Each row of a before or after table is a point. The points were changed in one or more steps. Then noise was added and the rows were shuffled. The steps act on columns, c1 being the first. What was done? A step turns or swaps two columns, mirrors them in a line or flattens them onto one, adds a multiple of one to another, or multiplies or shifts one. Angles are multiples of 10 degrees, from the lower column toward the higher: turns from -170 to 170, lines from 10 to 170 but not 90. Use the fewest steps. Two steps may share a column if one is a turn and the other turns, adds or multiplies; they go together, in the order done. Otherwise the lowest column goes first.

Before:
[[-64   9]
 [-61   3]
 [-14  47]
 [-47  16]
 [-16   0]
 [ 26  19]
 [  9  55]
 [-47 -14]
 [-16  36]
 [-45  -9]
 [-34   2]]
After:
[[ -8  92]
 [-45   5]
 [-29 -20]
 [-29  33]
 [-10  -1]
 [-46  16]
 [-14  70]
 [ 16  36]
 [  8 110]
 [-28   3]
 [-33 -27]]
Steps: multiply c1 by 0.7; multiply c2 by 2

Before, 11 rows:
[[ -48  -33  -12   -1  -12  -29   55  -17]
 [ -31   -5  -26  -17   46  -65   25  -25]
 [  36  -65   73  -54    2   30    1   38]
 [  -7    1  -39  -45   56  -15  -12   -2]
 [ -12   -3  -36  -53   34    1   35   20]
 [ -27  -19  -16  -60    8    1  -25   -4]
 [  20  -40   51   -9    7   54  -25   56]
 [ -15   -6  -28   12  -13  -59   15   33]
 [  21    0   -8  -19   39   40  -19   -5]
 [ -28 -103   69   -2    8   34    9   69]
 [ -13   32   30  -54   44   31  -18   17]]
After (11 x 8):
[[  16    3  -41    8   58   -6  -47   -1]
 [ -38  -69   72   -2    0   32  -53   73]
 [ -31 -108   64  -11    6  -36   -3  123]
 [ -54  -41   53   27    9    9   -7   77]
 [ -46   -2  -10   16   42   13  -21   -6]
 [   3  -17  -17   27    6  -26  -62   10]
 [ -32   34   27   20   44  -19  -52   -1]
 [   0   -2  -34  -34   34  -13  -52   22]
 [  66   -7  -26  -26   48  -21  -22  -23]
 [  58  -10  -23  -16  -12   -6   12   36]
 [  35  -32  -12  -55  -14  -39    1    3]]
Steps: turn c1 and c6 by 100 degrees; add -0.5 times c2 to c8; turn c4 and c7 by 90 degrees

Before:
[[-11 -53 -42  13 -75 -43   1 -28  16 -60  34 -51]
 [-14  48  10   1  31  73 -70  14  13 -12 -46 -15]
 [ 35  34  -4 -29  39  69   6  45  -9   2 -15 -34]
 [-53 -16 -23  -4 -70  -4 -22 -49 -30 -60  21  73]
 [ 53 -73  -6   1 -36  15 -78  32 -21  29 -20  56]
 [ 21 -38  -4 -36   2  -6 -18  -5 -37  -1 -59  -8]
 [-57  23 -23   7  12   0   2  29  -3  18  -8 -22]
 [ 35   7 -74  14  -9  49  -7 -56  66  -2  54  41]]
After:
[[-12 -52  33  16 -82 -56   3 -38   2 -61  -9 -54]
 [ 53 -74 -33   2 -23  18  59  22 -48  -4 -36  59]
 [-52 -17  51  -6 -72  -4  19 -60  -9 -35 -18  77]
 [-13  46  17   2  51  97  49   3 -51   8 -25 -17]
 [-56  25 -21  11  13  -2   3  19  11   4   1 -18]
 [ 35   7 -39  17 -36  66 -45 -63 -63 -76  42  16]
 [ 34  33  -9 -38  41  90   9  33  18  -9   7 -29]
 [ 21 -39  -7 -44  31  -8  37 -16  15  -9 -50   6]]
Steps: add -0.3 times c1 to c3; turn c3 and c10 by 60 degrees; multiply c4 by 1.3; turn c5 and c11 by 30 degrees; multiply c6 by 1.3; turn c9 and c12 by -20 degrees; turn c7 and c9 by 140 degrees; shift c8 by -10

Before:
[[ 19 -60  56 -41  -1  28 -49 -43  59  13  11  62 -27  -5 -11  50  48 -10
  -23  57  -2 -23 -22   5]
 [-12  34  64  -6  43  60 -37   3 -59 -29  10  19  27 -56 -66  34   9 -10
   46  31  23 -33  68 -59]
 [ 39  45  28 -56  11  29  -3  36 -64  16 -74  -3 -55  -5  56  -4   3  46
   90  65 -19 -28  68 -33]
 [ 22  55  74  29 -12  58  15 -55  15  40 -50 -38 -61  10 -55 -59  -3   3
  -25   2   2 -28   7 -10]
 [-24  11 -25 -65  50  -2  39 -37  30  38 -68  19 -20 -17  57 -64   5  27
  -16 -46   4 -36  45  -3]
 [-26  50 -41 -55 -12 -46  20 -38   0  28 -32 -10  14  36 -26  28   1 -20
   87 -29 -56 -55  39  13]
 [-18 -40 -18  -8 -53 -26 -20  51   8 -40  -3 -20 -25  25 -12 -12  75  50
   11  53  37 -16  70 -18]
 [-53 -56  -9   4 -35  33  63  37  27  58 -54  66 -34 -55 -27 -61 -12 -28
   39 -36  27 -48  -7 -68]
 [ 54  45  54  -8 -48   4  16 -43  50   1  15 -13   4  16  -4  11  22 -44
   46 -19 -16  12  50  24]
 [-11  21 -24 -37  21 -47  47 -20 -19  20 -66  60  -3 -66  54  12 -29  33
   32  42   5 -42  -2 -49]
 [ 27 -44 -17 -54  41  32 -10 -31  -6  61   7  45 -35 -53 -20 -49 -17 -22
   40 -56 -61 -52  50  49]
 [ 40  -5 -20  17  45  42 -43  50  46  41  42  56  10 -24  -7  -6  27 -25
  -29 -54 -55  31  -7 -44]
 [-21 -57  41  25 -65  12 -17  19 -31  -1 -43  15  30 -34   4  50  42   8
    0 -20 -40 -49  25  41]
 [ -1 -43   0 -88 -18  15  39  37  13 -59  44 -28  -8 -27  -5 -21  50  40
   81  16  13  -9  -9 -31]]
After (14 x 24):
[[ 51  45  52 -10 -48  -5  11 -46  46  13  29  21   7  12  -6   6 -23 -44
   43   6 -18  18  43  28]
 [ 30 -39 -25 -45  43 -25 -14 -27   0  57  22 -42 -42 -53 -19 -48 -27 -27
   42  50 -65 -54  46  47]
 [-13  16 -20 -36  14  59  52 -24 -15   8 -60 -43   2 -68  60   7  44  32
   33 -17   6 -39  -6 -46]
 [ 38  41  26 -57  11 -31  -1  31 -72  24 -84   9 -58   0  54  -6  44  44
   86 -46 -21 -29  70 -36]
 [ 28 -58  57 -36 -11 -13 -55 -47  58  28  31 -68 -28 -11 -11  47   6  -3
  -21 -68   0 -20 -19   0]
 [-18 -37 -25 -12 -54  19 -17  60   7 -45 -28  27 -27  27 -14 -10  -4  51
    3 -68  43 -16  71 -18]
 [-54 -56  -8  -9 -36 -16  69  37  27  54 -70 -71 -31 -55 -30 -65 -20 -27
   39  36  26 -51  -6 -76]
 [-26   5 -31 -64  52   2  43 -35  29  28 -57 -19 -22 -20  51 -64 -33  32
  -11  38   6 -39  46  -8]
 [-17  32  63  -3  35 -52 -47  10 -56 -12   2 -21  30 -59 -70  29  14  -3
   49 -28  21 -30  65 -58]
 [ 26  68  77  25 -18 -64  14 -55  28  64 -22  29 -61  12 -58 -67  10   7
  -29  -3   2 -29   7  -9]
 [-26 -56  38  21 -62  -7 -12  29 -27   6 -46 -18  27 -28   1  53 -34   9
   -3  -6 -41 -49  21  43]
 [ -3 -40   6 -89 -15 -21  35  32  11 -53  28  24  -4 -32   2 -24 -21  41
   80 -46  12 -17  -7 -30]
 [-29  51 -42 -47 -11  41  19 -35   3  10  -7  14  15  41 -33  31 -20 -21
   87  20 -53 -59  42  14]
 [ 40   1 -13  18  50 -27 -46  47  44  36  13 -54  15 -19  -7 -12 -49 -22
  -34  35 -60  36  -8 -45]]
Steps: add 0.3 times c3 to c10; turn c6 and c12 by -170 degrees; add -0.5 times c8 to c11; multiply c17 by 0.7; turn c17 and c20 by -140 degrees
